Each row of a before or after table is a point. The points were changed in one or more steps. Then noise was added and the rows were shuffled. The steps act on columns, c1 being the first. What was done? A step turns or swaps two columns, mirrors them in a line or flattens them onto one, adds a multiple of one to another, or multiplies or shifts one. Angles are multiples of 10 degrees, from the lower column toward the higher: turns from -170 to 170, lines from 10 to 170 but not 90. Use the fewest steps. Two steps may share a column if one is a turn and the other turns, adds or multiplies; they go together, in the order done. Otherwise the lowest column goes first.
In the rows, 128 means zero.

Before:
[[ 70  84]
 [160 118]
 [203 161]
 [182 132]
 [ 87  83]
 [226 132]
 [123 143]
 [ 77 181]
 [178 118]
 [135 153]
 [157 172]
 [121 158]]
After (12 x 2):
[[145  92]
 [155 164]
 [136 107]
 [205 145]
 [ 73 133]
 [116  54]
 [147 110]
 [183 109]
 [ 64 130]
 [146 159]
 [200 195]
 [173 160]]
Steps: mirror c1 and c2 in the line at 20 degrees

Before, 10 rows:
[[169 108 143 144]
 [100  93 121 113]
 [152 113 148 133]
 [113  96 138 139]
 [100 123 129 101]
 [140  90 119 120]
 [153 101 176 140]
 [124 138 129 135]
 [139 144 149 145]
 [ 87 105 108 103]]
After, 10 rows:
[[127 126 130 116]
 [133 145 106 160]
 [121 157 153 147]
 [145 153 163 135]
 [136 140 178 136]
 [132 130 181 107]
 [118 140 110 164]
 [116 110 131 150]
 [138 155 248 140]
 [111 123  80 162]]
Steps: multiply c1 by 0.4; turn c2 and c4 by -130 degrees; multiply c3 by 2.5

Before (9 x 9):
[[129 140 205 175 176 129 144  59  99]
 [146 150  87 191 180 135  43 187 192]
 [162  85 148 136 186  87 152  59 130]
 [ 55 114 134  97 165 143  97  56 193]
 [169 112  70 169 138 199 147 124 198]
 [ 86  99 167 200 150 137  66 106  85]
 [137 175  75 153 121 183 105  95 115]
 [ 83 110 200 140  81  95  82 118 109]
 [104 118  91 151  94  73 183 188 149]]
After (9 x 9):
[[123 113  94 115  76 174 119  76 153]
 [146  98 190 148 182 108 149  90 150]
 [ 80 165 105  88 130 124  71 167 199]
 [ 93 141 186 192  81 100  88  89 189]
 [ 87 160  58 193 110 116  75 136  94]
 [156 171  59 129 141  62 161 150 138]
 [ 84 107 118 110 185 133  78 199 138]
 [152 174 123 200 100 178 161  68 168]
 [137 141  61  99  91  99 138 200 174]]
Steps: flatten c1 and c7 onto the line at 50 degrees; turn c5 and c6 by -40 degrees; turn c2 and c5 by -140 degrees; swap c3 and c8; swap c4 and c9

Before:
[[120 133 137  90 176 112 105 142 139 140 125 117]
 [108 134 121  76 168 114 114 101 109 105 148 107]
 [121 142 121 145  84 139 141 114  92 103  68 167]
 [ 95 131 120  60 130 100 130 122 144 131 120 102]
 [160 120 116 134  98 131 149 112 125 108 108 131]
 [121 139  98 154  91 105 111 109 118 124 113 140]
 [109 123  91 139 117 146 136 136 105 116 102 110]
 [ 98 106 152 173 104 124 153 122 110 105 120 132]
 [117 120 135  89 168  87 132 110  95 149 115  80]
 [119  82 136 132 100 121 105 128  98 105 105 125]
 [114 161 139  64 150 135  95  96 137 151 127  74]
 [123 167 140  66 142 101 107 148 114 125 145  78]]
After, 12 rows:
[[ 44 131 112 242 133 158 130 121 140 131 119 103]
 [ 79 118 145 185 228 168 132 110  98 151 117  78]
 [219 109 174  96  64 133 155 121 108 109 119 135]
 [167 140  66 102  33 153 108 108 121 121 111 141]
 [140  84 144 130  59 134 104 123  99 103 105 128]
 [158 143 114 109  17 118 143 111  89 102  70 170]
 [ 60 133 115 206 225 141 110  99 114 100 149 108]
 [ 73 133 142 186 248 146 103 141 136 141 120 117]
 [116 123 103  95  52 124 151 110 129 106 106 130]
 [ 37 162 149 221 184 119  96  92 137 150 126  75]
 [ 42 168 153 211 165 156 106 148 117 134 148  76]
 [154 122  55 126 100 110 135 134 107 115 103 110]]
Steps: multiply c4 by 2; turn c1 and c4 by -130 degrees; multiply c3 by 2; multiply c5 by 2.5; multiply c6 by -1
